Each row is a point. A path goes straight from each point to the next, and from the last back to the first. The post is the endless flat space through its rows: a point in 2 columns, a line in 3, a plane in 4, and so on, so that a path can go around it. How many times does the path go around the post? Going back the other way cancels.

Post (1 x 2):
[[-1.7  1.0]]
Path (30 x 2):
[[  5.6 -13.9]
 [ 43.9 -11.7]
 [ 32.6 -19.9]
 [ -2.1 -11.8]
 [-44.3   1.8]
 [-39.6  20.2]
 [ -1.9  19.4]
 [-39.3   8.8]
 [-20.1 -12.0]
 [ 12.8 -15.4]
 [ 25.8  -2.4]
 [  5.4   6.9]
 [ 13.3  -0.2]
 [  7.1  -9.5]
 [ -3.1 -19.3]
 [ 19.4  -9.3]
 [ 26.2 -24.8]
 [ -7.0  -7.4]
 [-50.1   8.9]
 [ -9.5  28.6]
 [-27.6  20.4]
 [-46.2   2.2]
 [-18.1  23.5]
 [ 11.6   9.3]
 [ 26.8  -0.2]
 [ -2.1  14.5]
 [ 28.4  10.3]
 [ -6.3  30.2]
 [-39.0  22.8]
 [-29.9  -4.0]]
Times around: 0

Post (3 x 4):
[[ 10.0 -18.7  -6.9 -17.9]
 [-26.3  24.9  -0.6  15.5]
 [-26.6  17.2 -10.2  -0.4]]
Path (23 x 4):
[[  4.5 -16.2  -2.5 -31.8]
 [  7.2   9.7  -8.4 -10.7]
 [ -1.0 -35.7 -48.2 -65.5]
 [-21.2 -14.0  -7.4  11.2]
 [-29.0  22.1  20.6  24.9]
 [ -8.2  38.5   3.0  -5.5]
 [ -2.0  20.4 -17.3   8.7]
 [-31.2  19.0  -9.6  28.5]
 [ -0.3 -28.8  -9.1 -24.3]
 [-13.5  13.2 -11.7 -49.8]
 [-11.9  47.1 -10.9  12.2]
 [-12.3  17.0  -1.7  24.4]
 [-25.1 -39.9 -32.0 -33.4]
 [-12.7  10.4  30.9  11.7]
 [  4.3  28.3  10.1   8.9]
 [ -8.7   8.7 -17.6  -1.7]
 [-18.1 -14.9 -26.4 -20.0]
 [-11.6 -17.1   8.3  -0.4]
 [ 21.4 -23.8   8.9 -15.1]
 [ -6.4  -6.3 -32.0 -47.8]
 [ -2.8 -11.0 -24.1 -10.2]
 [-25.3   4.7  -7.8  16.5]
 [-28.7 -19.6 -13.0 -19.7]]
Times around: 5

Post (7 x 8):
[[ 12.5   7.0  39.5 -18.2  15.5  17.5  -2.3  33.3]
 [ -0.6   0.2  -5.7 -12.2  10.8 -46.8  10.5  11.2]
 [-21.8  11.1 -29.6  -1.6   6.8 -13.7  -4.3   8.4]
 [  6.9  14.0  -5.3  30.5 -21.2  20.6 -20.1 -10.5]
 [  7.5 -19.3  21.1 -35.0   1.7  -9.5  21.0  15.2]
 [-24.5 -12.8   9.1   8.8 -11.2 -22.7  27.3 -19.4]
 [-14.9  15.1  -5.0  10.0  -2.8 -18.3  18.7 -21.8]]
Path (23 x 8):
[[ 11.4   4.7  31.7 -14.4 -11.1  37.3  -8.7  35.4]
 [ 10.9   6.1  -2.0   4.7 -16.9 -27.6  -6.6 -15.3]
 [-10.6  -8.4  -8.8  -4.5  10.2  45.3  -7.3  -1.4]
 [-37.3 -28.8  -8.9 -17.5  23.2 -21.5  37.2  20.8]
 [-19.9  23.9  23.2   5.4  12.0 -11.9  14.9  22.4]
 [-27.9 -14.8  37.9  -8.7 -14.4 -15.1  -1.2  16.3]
 [  0.8   8.0  26.4 -27.7  27.3 -16.5  25.4   1.5]
 [  8.9 -25.4  32.8 -16.5   9.3  30.5  -0.8  40.7]
 [  3.5  21.8 -17.2  32.1 -26.6 -19.1  -8.5  11.3]
 [-21.0  34.9  27.6  27.7   1.5 -46.6   4.0 -10.0]
 [-31.6   5.2   3.2   3.1 -39.0 -26.3   9.7 -16.2]
 [ -3.1  -3.4   0.4  18.7 -19.1 -48.2   6.7  30.9]
 [  3.7  16.3 -38.5   8.3  14.1  17.5  -3.8   4.4]
 [  8.8 -42.8  -1.0 -58.8  36.6 -49.4  26.8  -1.3]
 [ 41.7 -10.9  45.1 -27.8 -20.7 -29.9  17.8  -2.1]
 [-23.1  -8.4  40.1  -3.1  -9.6  24.4  -4.9  31.5]
 [ 10.5 -11.9  60.2  -9.3   6.0 -10.9  -8.5   4.2]
 [ -3.7  17.5 -38.4 -42.4  29.0   3.3   9.9   8.4]
 [  7.9  13.9 -35.0  -7.7  -7.0  31.9  10.9  16.7]
 [  9.8  -1.3  -2.4 -15.7 -18.3 -47.3  16.7  16.2]
 [ 36.0   4.7  22.2  -7.5 -17.8 -16.2 -19.1  -9.6]
 [-14.6  11.3   1.4  -6.8  37.4  -1.5  -0.6  11.3]
 [ -6.0 -19.9 -24.6  26.9  -9.2  -9.3 -15.0  31.8]]
Times around: 3

Post (8 x 9):
[[  3.9   4.3  -3.4 -12.6  -7.9 -20.4  19.9  24.3 -18.3]
 [ -2.1  -8.3 -12.5 -19.2 -23.6  16.5  13.5   7.3  -3.5]
 [ -7.7 -12.4 -16.0   4.0  -1.0  15.7  10.3 -15.4 -10.3]
 [ 24.7  37.8   0.2   7.6   2.0  22.0 -13.1 -31.5  12.9]
 [-13.6 -11.7  -1.2 -26.8 -20.2  -1.3  20.1  -6.2 -36.4]
 [ 11.5  26.3  11.8  -6.5  21.9   5.8   8.8  24.2 -13.2]
 [-36.7 -24.4  11.8  -2.4   6.6  19.1 -11.1  -5.3  30.9]
 [ -8.3  -0.1  -8.8 -13.9  -3.7   1.9 -11.1  22.5 -20.3]]
Path (29 x 9):
[[-51.3 -55.2 -23.4  -6.8  11.8  10.5 -10.1 -40.7 -14.6]
 [ 12.8 -11.0   1.9   0.5  33.9  -1.2  -0.4  42.5  -1.4]
 [-17.5  -9.0  16.1 -11.3  16.4 -12.3   7.4  23.9 -47.8]
 [  7.1  24.2   3.0   3.7 -23.0   9.7  -5.3   2.3 -16.7]
 [-34.1  -1.1 -11.4   4.3  11.7  18.5 -24.5 -41.4 -46.1]
 [-40.1 -13.6  10.2 -40.9 -14.4  35.0 -12.3 -16.6  -0.5]
 [-18.7 -10.7 -18.9 -13.4  -9.5  12.2  58.4 -33.7 -11.5]
 [ 51.3  67.3   8.8  16.9  48.7 -27.9  12.7   2.1 -18.6]
 [ 12.9   0.9  -8.3 -30.4 -13.2  36.5  -2.1  11.9 -13.4]
 [-10.2 -52.4 -34.5  13.4 -17.7  20.6   6.7  17.2   2.2]
 [ 18.8  16.0 -10.6  17.5  -4.3   3.1  19.1  13.3  -6.5]
 [  9.4  44.4  11.1  -9.6  17.6  16.9  22.2  23.6 -12.9]
 [ -2.7  13.7 -30.1 -11.4  24.6  10.2   2.0  14.4 -25.0]
 [ -0.6   1.7 -10.8 -13.3  -5.2  22.5  -6.3 -21.6  -8.9]
 [ 17.1   4.6 -21.5 -22.5 -34.4  19.8 -18.0  23.8  -4.9]
 [-10.0 -13.7   1.6   2.6 -11.0  17.1   5.1 -10.6  14.0]
 [-28.0 -23.3  -7.6 -17.0 -44.4  16.7  26.0 -33.0  -5.6]
 [-29.3   2.0  19.6 -13.3  23.6  23.4  11.5  -8.0  -1.7]
 [ 34.8  30.9   2.1 -33.5 -12.0  -4.6  57.5  21.2  27.4]
 [  9.4 -26.2 -29.3  -1.7   3.7  18.6  -6.0  10.0  10.1]
 [ 34.3   9.8  -0.4  13.8  -5.8  14.3  -6.4  16.9  13.7]
 [-26.7 -15.7   1.3   1.9   0.7   5.7   0.5  -7.4 -16.4]
 [  3.1  21.7   6.1  -5.7  -6.4 -33.4  46.9  -5.8 -10.8]
 [-14.3  -5.8 -35.0 -35.6 -50.6  38.0 -24.3   0.0  23.0]
 [ -4.0  12.0  25.1  -5.5  34.9 -14.0 -12.9  15.6   5.0]
 [-10.7 -15.0  33.2  -7.9  45.3  41.2  -4.6  48.8  20.9]
 [-12.2 -31.3  -2.2  32.7   0.8  25.1  15.3 -57.3 -15.1]
 [ 13.6  22.4  -8.1  -6.2  -7.3   9.9  53.5  56.0 -10.9]
 [ -7.7   7.6  -5.6  -9.8   7.9  32.3  22.7 -12.9  -4.2]]
Times around: 5

Post (11 x 12):
[[-35.8  -2.7  21.4 -31.1  -8.4  49.8 -13.0   3.3   5.5 -13.7 -22.4  -8.2]
 [ 21.2  -6.4  -2.8 -41.7   1.4  11.6  -2.2 -13.5   8.9 -23.0  -4.3   0.0]
 [  5.7 -23.9  20.5  14.2  23.6  -7.5  -5.2  -7.8  -4.9  49.5  13.6  13.0]
 [ 36.5  -1.5  -1.7  -4.4  -4.8 -37.6 -12.0   3.7  10.9  11.3  -1.1  16.8]
 [-22.1  27.1  -8.5 -16.7 -10.5 -22.7  24.8 -17.5  29.0  11.4  25.4   6.5]
 [ -9.3   3.4   3.4  19.2  30.7  24.3  11.0  11.4  13.7  -9.0   2.7  -1.3]
 [  0.5 -10.8  -2.1  16.3  17.4   0.4   1.3  21.4 -12.8 -16.9  -4.4  19.0]
 [-11.0 -22.8  11.7   2.0  23.9  19.4 -14.7   4.7  -0.7 -12.6  16.6 -23.5]
 [-15.1   3.2  22.6 -16.0  28.9  28.4  10.2  11.9  16.4  18.7  13.4  19.4]
 [  4.6 -34.3   4.6   4.9   0.7  -7.0  12.4  21.2  -1.8 -17.6  -9.8  -6.1]
 [-16.2  -1.8 -48.1  -7.2 -15.2 -20.7  22.9  -1.1  25.7  20.2  -0.9   1.0]]
Path (30 x 12):
[[ 20.2 -38.7 -26.3 -12.0  43.0   1.5  14.2  19.3  -2.6   1.9 -15.7   9.6]
 [-18.6  23.1 -21.4 -34.6  -0.8  -5.3  40.3  29.1  14.1 -11.0 -11.0  17.2]
 [-45.1  14.2  10.7   0.2  11.9  17.4  -1.2  15.3  12.4  10.5  27.0  -7.5]
 [  0.5  14.7 -36.3   5.0 -16.2   3.9  21.0  -1.3  45.0  28.9   4.0  24.2]
 [-53.4  -8.7  23.4   3.4 -19.6  11.5   2.2 -19.8  20.9 -15.8   5.5  -7.8]
 [-17.6  -3.7 -18.8   9.2  36.0  15.4  28.9   4.0  37.5 -28.0   1.9  -4.4]
 [-22.8   0.3 -32.5  -5.4   6.0 -28.9  16.4  34.6   3.8   6.3   3.1  21.5]
 [ 14.4  -3.4 -54.5 -36.8  -3.5   1.8  39.1   6.2  32.6  -8.9  -7.0 -11.2]
 [ 40.9  -3.1   6.9 -41.2  34.3  29.7 -12.5  40.4  -0.6  -5.9  21.4  47.5]
 [-25.1 -13.3  42.3  29.2  -4.9  25.3  -5.8  -8.6  -2.0 -18.9   0.7 -20.5]
 [-16.5 -24.8  -9.9 -10.8   5.6   1.2 -23.2  13.7   1.8 -10.1   9.2  17.2]
 [ 21.3 -29.0  20.9  41.0  17.7 -64.5 -37.4  -0.7  -7.4  57.9   7.1  15.1]
 [-23.5  26.5 -37.8 -43.1  23.9  37.7  30.2 -39.3   3.1 -88.6 -16.2 -19.7]
 [-15.7   2.6   8.9 -40.4  29.8  15.9  50.9  -5.6  22.6   1.2  38.8  -2.5]
 [  6.2  -8.8  33.6 -28.3 -24.4  13.9  -5.0  13.2  19.1  18.6   2.5  -2.7]
 [  6.0 -25.0  -4.6 -28.1   0.6 -30.9  45.6  -7.9   9.0  17.9  31.9  31.4]
 [-19.6  -1.4 -29.2   1.4 -14.2 -18.8  12.1  -4.6  -9.0  -3.7  27.6  55.0]
 [  0.4 -34.3  29.7  23.6  15.9 -13.0 -44.3   7.1  10.0  32.8   6.1   9.8]
 [ -1.9  -9.0  26.8  -3.8  43.3  16.7 -16.7  47.5  15.5 -23.7  -2.4   5.4]
 [ 14.3  11.6  -0.4 -19.7  -3.2  -2.5 -15.4   0.6  -2.4  11.2 -17.6  12.9]
 [ 10.4   6.6  12.2   2.6   1.1 -19.7  -4.6  -1.8  14.4  18.9  27.3 -10.0]
 [-39.7  16.0  -2.0  40.4  -5.8  32.5  26.5  33.4  21.2 -17.9 -35.7   3.3]
 [-47.9  -4.1  22.6  15.6   8.0  -7.6 -14.9  14.7  32.3   3.8  49.7 -25.9]
 [ 14.5  -5.4 -30.9 -47.8  30.0  -3.7  22.8 -35.5   1.7 -17.3  30.3  25.4]
 [-16.2  -7.2  10.4  -2.0  27.2   4.7  22.4   3.5   9.2 -27.9  12.0 -21.0]
 [  0.5  -9.3  -0.6  -9.7   3.1   1.4  16.5  10.6  12.4   0.4 -14.6 -15.1]
 [ 16.7 -16.4  23.2  14.6   9.2   8.1  -2.1  18.4  13.1  15.3  -2.7 -13.9]
 [-28.8 -24.7   5.0 -17.4   1.5  28.8  27.8  21.4   7.8 -13.5  35.2  -0.5]
 [-26.2  -3.6  17.6  14.1   7.3  26.6 -19.9 -51.5  11.0  -6.6  15.0 -19.4]
 [-38.9  -5.1   1.0  33.3  23.5  -1.4 -26.4  -3.8  10.1  28.7   0.7   0.7]]
Times around: 5
